Rows are points. The last column is the point's height on a tilted bowl or saddle (a function of degree 2), plus a little noise. Along how many of its main directions does it bend up, bend down or stay straight?
(in the rows, 128 means zero)

Points (18 x 4):
[[144 168 139  95]
 [114 138 168 120]
 [174 178 117  78]
 [102 129 126 123]
 [136 131 158 121]
 [149 132 138 125]
 [120 147 179 114]
 [207 111  72 190]
 [247 137 178 179]
 [121 128 119 123]
 [155  79 151 131]
 [205 139 113 152]
 [185 194 126  37]
 [ 92 130 104 125]
 [128 119 129 122]
 [166 151 131 114]
 [198 180 136  63]
 [142 154 184 101]]
Directions: 1 up, 1 down, 1 straight

Points, 23 rows:
[[ 99 140 150 139 118]
 [114 113  75 140 109]
 [122  96  43 101  79]
 [141  79 137 134 110]
 [134 160 134 106 116]
 [ 76  69 130 146  96]
 [ 64 160 180 150  84]
 [148 152 202  61  67]
 [116 105 130 104 118]
 [ 89 110 215  88  69]
 [132 137  63 126 102]
 [203 119 112 141  84]
 [104 102  87  62  86]
 [149 153 106 153 112]
 [203 115  82 133  75]
 [ 84  98 126 134 113]
 [132  99  19 127  61]
 [132  84 160 129 109]
 [152 139 103  53  84]
 [179 128 163 168  91]
 [144 163  60 101  89]
 [115 120  84 125 114]
 [132 117 140 156 118]]
Directions: 0 up, 4 down, 0 straight

Points:
[[210 137 157 100 126]
 [140  92 164 138 148]
 [176 139 168 110 133]
 [144 146 117 141 136]
 [111 111 140 153 125]
 [ 75  86 155 123 159]
 [152 122  94  80 103]
 [115 109 102  87 121]
 [214 142  83 182 243]
 [138 187 113 154 159]
 [110 109  74 106 135]
 [192  23  90 107 192]
 [ 70 145 114  78 162]
 [129 194 112 118 163]
 [125  94 107 128 133]
 [142  70 116  90 126]
 [ 69  97 115 193  88]
 [103 122 139 154 120]
 [127  61 180 158 183]
 [113 191 178 142 165]
 [130 191 105 160 158]
 [103 114 113  84 127]]
Directions: 3 up, 1 down, 0 straight

Points (24 x 5):
[[141 149 140 132 135]
 [157  60 129  58  88]
 [147  60 132 109 123]
 [ 51 150 118 194  69]
 [149 241 134 137  46]
 [159  84 107 128 147]
 [115 154 171 127 159]
 [102 136 150 132 146]
 [179  53 104 134 131]
 [159 135 160 144 128]
 [158  96 126  94 129]
 [142  66  83 121 158]
 [174 177  83 157 139]
 [121 146 171 163 151]
 [152 129 106 113 146]
 [199 120 141 125  96]
 [ 88 164 119  63  61]
 [ 87  63 156 124 133]
 [147 105  91 150 163]
 [110  64  26 139 208]
 [151 128 164 133 141]
 [135 128  66  91 158]
 [109  98 185 119 182]
 [134 105 102 104 143]]
Directions: 1 up, 3 down, 0 straight

Points, 47 rows:
[[128 150  92 133 137 127 147]
 [174 142 133  90 167 149 148]
 [142 142  80  95  54 148 177]
 [111 139  82 114  88  95 164]
 [132  62 143  73 158 173 167]
 [180  58 118  87 189 163 179]
 [178 109  80 161 185  82 183]
 [200 142 217 123 119  98 179]
 [ 92  96 161  83 130 128 152]
 [175 134 106 189 168 155 162]
 [118 121 124 132 169 107 148]
 [145  88 120 175 184 135 159]
 [138 139 125 159 189 110 158]
 [116 121  84 249 103  85 213]
 [ 85 111 166 113  74 127 159]
 [116  53 117 133  87 169 166]
 [143 146 131 114  81 116 146]
 [ 87 126 176 156 137 110 155]
 [191 191 137 167 138 135 168]
 [193 102 121 138 107 114 148]
 [115 104 153 112  62  21 214]
 [142 116 206 107  76 112 167]
 [186  79 144 137 123 176 152]
 [113 136 107 196 181 121 172]
 [101 130 135  94 144 135 145]
 [129 105 105 146 101 140 142]
 [121 120 161  84 143 127 142]
 [191 182  84 147  91 163 183]
 [111  70 158 134 164 175 160]
 [177 155 143 135 144 162 144]
 [175 101 141 150 177 142 147]
 [196  99 122  97 104 133 150]
 [ 85 157 100  78  80 171 181]
 [169 115  88 136 102 171 154]
 [136 137 155  99 147  75 153]
 [130 168  92 141 127 128 153]
 [126 164 101 122 148 151 152]
 [130 127 148 165 179 212 173]
 [167 156 129 122 135 154 141]
 [209 120  92  99 154 144 161]
 [115 125 106 148 161 129 148]
 [170 113 145 103 108 168 142]
 [113 127 171 100 115  64 164]
 [121 175  76 143 105 122 168]
 [104 171 198 119 120 109 165]
 [111 164 112 100 163  94 163]
 [135 103 133 183  63 130 163]]
Directions: 6 up, 0 down, 0 straight

Points, 40 rows:
[[ 90 128 208 178 113 143  63]
 [137 107 183  77 101 188  86]
 [142 107 134 100 122 108 104]
 [141 124 105  80 118 163 107]
 [137 124 142 154  60  87 108]
 [ 92 132 132 156 172  47 105]
 [ 63  85 146  58 143 163  97]
 [ 48 140 148 168 162 111 123]
 [ 72 120 107 140 125 209  63]
 [164  88 140 165  88  88  89]
 [129  64 107 136 140 127  86]
 [107 110  87 126 155 183  97]
 [106 140 114 106 106 243  47]
 [159 127 112 138  83 124 110]
 [146 131 122  88 153 191 110]
 [129 153 133  93 126 221  83]
 [ 51 113 104 214 141 116 108]
 [109 165  72  75 167 154  94]
 [172 127 125 178 129 116 113]
 [112 168 140 116  31 102 111]
 [160  86 151 142  91  88  84]
 [123 147 133 212 107 137 107]
 [135  85 120  97  94 165  91]
 [101  89 144 130 108 152  91]
 [112 167 140 140 109 223  55]
 [ 98 123 104 128  76 112 105]
 [ 50 102 172 107 184  95 103]
 [140 122  59 119 150 119  93]
 [147 147 164 178 110 124 100]
 [122 115 119  93 144 181 108]
 [212 118 195  76  95 195  72]
 [112  95  98  71 101 164  86]
 [129 180  95 162  93 135 102]
 [146 147 151  92 164 132 108]
 [102 114 110 147  54  92 101]
 [101 173 132 160  91 155  99]
 [ 95  67 172 108 163 113  76]
 [200 169  86 162 159 142 103]
 [128 116 104 198 175 146 118]
 [145 168 140 153 133  70  98]]
Directions: 0 up, 3 down, 3 straight

Points (73 x 9):
[[109 146 129 116 103 206  91 135 141]
 [156 153 134 174 145  70 170 137 159]
 [186 160  69 121 150 134 142 126 123]
 [189 127 124 153 116  64 148  73 178]
 [ 61 112 137 110  85 106  56 102 172]
 [158 130 106 136 161 112 125 166 146]
 [200 142 111 117 116 115  83 124 156]
 [171 101 130  91 106  77 164 122 124]
 [161  99 116 129 147  46 209 162 140]
 [151 108  73  64 141 110 115 162 132]
 [ 83 139 185 162 166 192 126 109 153]
 [169  78 120  89 163 136 170 109 153]
 [134 163  63 122 128  99 133 117 126]
 [ 91  96 193 155 183 135  53 177 163]
 [184  99 112 130 141  92 123 152 141]
 [170 138 111 101 145 205  94 167 166]
 [ 73 114 145 104 101 146 173 122 176]
 [121 152 167  42  91 116 161 129 142]
 [156  81 159  73 133 120 146 100 150]
 [160 138 158  73 120 124 135 153 126]
 [155 123 123 167 164 214 147 158 192]
 [114 145  59 130 163 131 125 123 127]
 [150 106 135 165  76 163 110  86 163]
 [112  82 121 173 146 109  66 181 153]
 [ 80 158 187 113 104 134 117  88 155]
 [171 154 142  61 163 129 150 107 141]
 [ 31 125  81 123 107 106 123 182 188]
 [183 122 153  73 186  73 134 147 157]
 [134 172  98 141 159 192 120 129 128]
 [132 115 162 142 192 118  78  81 142]
 [ 92 106 141 153  66  77  50 110 173]
 [ 62 132  96  92 177 175 147 121 169]
 [121 123 112 160  91  61 104  96 153]
 [126 120  78 158  94 119 120 105 148]
 [137 134 135 113 103 207 154 110 121]
 [108 138 118  90  97  80 106 118 137]
 [157 149  94  99 106 146 150 134 103]
 [124 133 188 186 118  92 171 124 151]
 [149 104 179 145 203  90 101  87 141]
 [150 100 170 114  97  93 110 183 138]
 [163 111  78 157 162  70 144 118 131]
 [136 122 173 127 103 147 183 146 141]
 [ 98  99 123 129 126  97  87 136 121]
 [180 112 102 101  94 137 159 132 118]
 [ 85 170 171 113 132 101  83 142 151]
 [108 167 127 173  85  89 121  89 168]
 [135 151 141 115 129 158 128 121 122]
 [134 127 140 127 142 129 126 129 130]
 [121 133 175 126 110  68 130 178 132]
 [120 157 150 140  28  90 140  97 157]
 [ 70  91 102 147 130 120 134 163 147]
 [ 62 104 166 108  69 130 160 115 185]
 [149 116  71 128  98 168 175 156 144]
 [131 158 107  64 143  82 164 163 135]
 [107 131 127 107 135  87 127 184 137]
 [179 146 103  98 112 152 104 112 121]
 [165  75 116 158 108  78 122 127 136]
 [205 103 131 161  98 122 187 163 153]
 [145  81  72  89 114  82 116 120 123]
 [148 118 153 127 117  79 162  96 140]
 [145 131 104  98 126  83   7  97 212]
 [114 173 203 130 111 136 153  73 157]
 [135 142 125 130 167 195 104 182 187]
 [157 154 104 189 129 189 101 149 166]
 [175 164 126 230 236 116 145  97 249]
 [143  99 119 138 154 154 162 157 161]
 [170 110 109  93 154 121  76 149 158]
 [ 80  74 144 139 187 167 105  77 123]
 [155 174 107 162 162  88 137 165 162]
 [ 54 109 172 115 158 107 195 133 189]
 [ 84  96 130 167 167 110 106 158 115]
 [138 218  71  98 134 132 107 141 107]
 [113 160 165 120 133 109 136 165 141]]
Directions: 5 up, 1 down, 2 straight

Points, 77 rows:
[[143 176 203  92 164  90 115 168 181]
 [142 125 147 139 142 146  99 194 162]
 [146 123 119  96 174 116 127  68 148]
 [ 89 116 116 147 123 132 117  73 150]
 [138  87 150 147 133  77 106  56 166]
 [147  89 119  98 145  83 121 132 142]
 [ 86 141 124 103  87 154 141 173 150]
 [114 146 111 164 150 137 117 154 149]
 [154 151 113 135  93 168 131 134 142]
 [148 111 154 159  89  68 157 147 153]
 [141 136 108 160 102 112 172  82 146]
 [125 173 144  73 128 105 137 116 151]
 [ 91 131  63 109 199 124 151 109 148]
 [ 90 152 104 136 105  44 142 126 161]
 [145  85 120 108 152 149 126 104 139]
 [137 173  95 185 187  99  31 132 206]
 [101 132 153 171 158 117 135 162 157]
 [201 176 137 154 151 201 154 125 168]
 [148 111 167 179 165 124 194 138 159]
 [113  94 141 139 135  90 121 120 146]
 [121 119  59 159  80  81  51 204 191]
 [ 78 116 114 187 131 138 110 117 157]
 [ 55 115  99 174  95 104 237  77 177]
 [154  89 129 129 179  51 141 192 166]
 [140 171 142 169 138 180 171 178 164]
 [123 170  97 145 108 164 133  87 150]
 [136 141 191 122  88 157  65 207 192]
 [121 119 137 177 146 178 101 128 158]
 [107 191  95 125 213 173 158 102 172]
 [ 44 177 142 176 108 139 146 174 178]
 [129 144 113 100 170 104 131 133 142]
 [153 104 142 151 192  84 102  59 173]
 [114  93 124 130  99 158  79 127 154]
 [ 99 140 118 224 190 142 142 110 177]
 [ 33 127 116 106 112  87 113 177 170]
 [144 112 150 174  62 158 119 138 161]
 [146 143 111  38 151 118 167 101 149]
 [ 43 128 140 114 147  77 117 152 167]
 [175  97 191 142 113 131 105 110 168]
 [ 52 107 143 138 203 147 127 155 171]
 [142 115  87  53 144 214 179 134 156]
 [138 171 116  81 121 161 141 204 155]
 [121  82 110 171 122 151 127 124 143]
 [ 99 110 156 155 117  42 126 135 164]
 [ 94 130  87  92  92 113  82 133 154]
 [159 134  60 154 134 122 141 177 144]
 [ 74 116 167 136 176 170  87 156 179]
 [ 66 162 153 130  84  76 141 110 169]
 [104 106  92 153 148 120 107  43 158]
 [154 116 138  77 191  94 167 120 150]
 [119 106 132  91 144 142  72 183 164]
 [130 113 129  84 126  87 121 166 145]
 [172  90 115 126 154 107 119 150 145]
 [ 97  77  78 148  13 129 152 171 176]
 [156 171 161 142 197 117  84  32 202]
 [151  76 193 176 134 152 117 174 181]
 [100 145 105 154 109 145 152 126 142]
 [121 106 163 102 106 163  76 135 164]
 [140 109 118  26 189 152  71  84 181]
 [ 79 149 138  76  61  80  90 212 184]
 [111 124  99 189 134 119 127  89 152]
 [178 184 210 170 215 161 164 159 216]
 [136 112  82 148 185 119 104  67 153]
 [136 130 108  86 164  50 151 140 148]
 [ 78 161 132 150 135 112 155 141 152]
 [187  62  97  83 127 100 121 179 155]
 [130 132 110 130 140 162 112 206 156]
 [175 101 121 170  94 181 133 154 155]
 [136  67  87 125 124 155 144 142 136]
 [119  52 156 149 132  83 195 215 170]
 [118 133 143 217 137 168 125  91 170]
 [183 113 123 171 215 147 164 148 170]
 [121 156 147 125  92  94 126 132 149]
 [167 106 105  79  86 119 140 236 165]
 [ 80  95 114  91 193 163  84 125 165]
 [156  78 160 106 124  92 125 103 151]
 [106 150  83 112 140  85 201 133 146]]
Directions: 8 up, 0 down, 0 straight

Points:
[[ 72  67 184 186 155 141 123 173 122]
 [152  75 156 120 163 102 115 115 144]
 [ 97  96 145 155  48  92 143 104 147]
 [ 76 151 141 100  97  79 152 142 173]
 [159 111 165 133 111  93 127 136 129]
 [ 53 105 141 103  80 161 114 110 169]
 [117 122 134 146 125 120 120 106 123]
 [ 96 150 188 102 161 178 123 161 168]
 [132  67 151 163 184 168  88 159 159]
 [117 116 189 134 157  97 114  90 127]
 [104 144 117 120  90 139 126  63 129]
 [111 137  85  76 111 124 128 178 172]
 [182 167 167 123 113 160  39  71 183]
 [125 116  64 115 137 151 146  96 131]
 [146 127  69 118  97  65 171  41 189]
 [ 67  93 155 153 178 135 125 161 154]
 [158 193  95 114 171  75  89 142 127]
 [109 164 149 128  97 148  68  74 139]
 [ 98 161 116 162 187 113  98 129 147]
 [198 131 110 113 105 124  63 102 179]
 [131 100 106  80 145 143  97 113 163]
 [ 98 125  24 131 140 118  93 120 173]
 [ 77  97 104 125 167 166 118 102 138]
 [174  88  89  82 175 101  93 123 214]
 [119 126 156 111 177 184 131 158 152]
 [ 92 102  93 119 115 169 107 153 160]
 [148 148 146 176 146 126 157 111 133]
 [152 105 144 116 126 110  90 180 149]
 [144 129 144 145 126  89 123 138 128]
 [171  64 151 140 115 103 126 156 119]
 [112 105 107 117 113 109 190 124 152]
 [117 124 109 135  90 109 203 103 168]
 [179 164  87 111 113 154  95 135 137]
 [107 158  65 249 100 159  60 131 249]
 [168 114 108 101 100 113 141 169 154]
 [ 95 150 161 137 150 129 119 137 134]
 [116  85 118 103 144 108 138 203 158]
 [ 87 157  80 158 133 188 168 111 146]
 [127  79 161 102  85 210 161 123 155]
 [157 137 123  50  96  74 154  64 215]
 [124 138 183 119 158 173 127  39 164]
 [110 199  78  85 193 160 173 165 114]
 [146 102 116 191 109  59 153 209 146]
 [173 129 116 134 117 170 124  82 149]
 [110 165 155 108  93 201 149 101 178]
 [ 76  86 134 107 137 129 108 159 164]
 [141 215 130 191  61 111 162 109 178]
 [ 99 128 104 122  91 150 142 152 148]
 [128 122 128 119 108  94 146  63 135]
 [119 123  81 150 151 156 101  80 129]
 [165  90 105 136 110 143 156  79 138]
 [162 155 117 143  59 158 166 176 140]
 [137  83 169 143  93 129 119 194 110]
 [143  97 168 105 114 147 153 111 138]
 [111 162 115 134 122 112 159 118 134]
 [145 143  73 165 140 191 122 147 137]
 [142  95 131 106 188 150 143 117 152]
 [ 67 154 120 199 164 147 107 125 174]
 [120 109 144 150 198  63 179 179 166]
 [159 147  63 101 173 101 147 140 160]
 [118 143 104 170 163 137  81 111 146]
 [ 97  56  97  83 141 108 120 108 158]
 [123 115 178 150 159 137 139 150 121]
 [ 80 148 178 164 146 177 174 176 149]
 [ 77 108 141 129 118 106 136 155 145]
 [151 115 172 144 162 147 109 151 133]
 [143 154 159 193 181  96  99 156 139]
 [133 116 127 105 177 114 125 159 153]
 [151  84 140 141 164  92 136 125 137]
 [ 52 126 189 128 109 168 130 145 176]]
Directions: 5 up, 2 down, 1 straight

Points, 64 rows:
[[111 159 124 242 166  82 183 157 127]
 [ 95 112 108  99 127 137 106 151 125]
 [106 105 153 120 152 157  96 105 136]
 [116 116 109 154 166 161 118 104 123]
 [ 91  98 156 149 142 136 191 124 141]
 [126  32 149 151 202 122 174 131  97]
 [158 128 162 103 107  71 188 139 111]
 [169 124 171 178 113 135 120 103 131]
 [143 134 117 136 119 106 111 143 129]
 [204 116 154  92  54  36 106 225   7]
 [189 102 117 108  72  82 117 131 101]
 [133 104 137 166 100 131  76 129 134]
 [204 173 175 192 169 127  96 141 135]
 [182 140  87 133 197 112 178 170 100]
 [182 147 128 144 129  97 128 103 126]
 [141 153  83 143 138 134 131  66 122]
 [149 101 202  77  82 167 176 125 115]
 [ 81 121  74 153 131 139  93  95 111]
 [119 132 147 111 170 140 179 176 122]
 [167  97  88  27 131 120 136 138 136]
 [110 128 173 138 112 166 140  81 130]
 [123  95 170 156  84 138 161 138 131]
 [ 79 166 108 144  77 103 114 151 124]
 [124 114 108 128 203  92 158  56  91]
 [122  78 106 132 142 142 136 144 125]
 [121  72 154 157 135 142  85 184  93]
 [ 75 123 115 125 150 108 209 123 142]
 [ 92 127  97 178 110 123 132 139 135]
 [ 98  81 138 146 121  90 125  77 116]
 [171 168 163 108 135 187 149  51 105]
 [ 94 134 132 156 118 183  70 161 126]
 [170  67 105 154 130  53 119  76  78]
 [155 129  59 127 118 101  53 131 114]
 [140  98  68 166 120 133 170 172 145]
 [188 154  66  92 111 105  89  96 113]
 [ 89 133 132 114 155 107 162 162 123]
 [160  83 107 105 206 120 124 129 106]
 [116  59 180 118  74 115 148  80 119]
 [170 114 196 206 198 115 172 119  71]
 [152  32 112  44 185 141 135 163 140]
 [100 124 112 119 110 137 119 148 128]
 [115 130 100  71 176 125  95  96 139]
 [110 137 129 124 186  84  62 153 125]
 [187 153 125  56 140 117 135 116 123]
 [121 162 166 113  96 127 182 150 129]
 [132  85 159 139 142 113 129  83 121]
 [ 54 117 148 105 189 106 116  91 134]
 [155 145  58 129  80 110 120 152 118]
 [114 182 147 141 125 143  79  70 156]
 [132 199 117 164 180 182 159 148 129]
 [ 53 187 182  89 124 154  98  87 140]
 [194 179 127 108  49 147 109 136 115]
 [ 82  85 106 116 124 143 128 122 129]
 [116  23 105 136  86 118  89 126  93]
 [ 92  84  69 134 106 170 169 160 141]
 [109 118 196 178 104 179 119 162 114]
 [167 173 117  59 130 100 114  85 128]
 [174 103 134 118 174 144 123 172 104]
 [166 205 182  81 107 133 128  84 113]
 [125 232 167 116 120 171 114 145 125]
 [ 60 159 115 122  94 120 172  99 129]
 [129 110 111 106 227 104 115 112 106]
 [119 126 212  79 142  98 163 235  56]
 [148  62 123 132 150  91 169 115 118]]
Directions: 2 up, 6 down, 0 straight
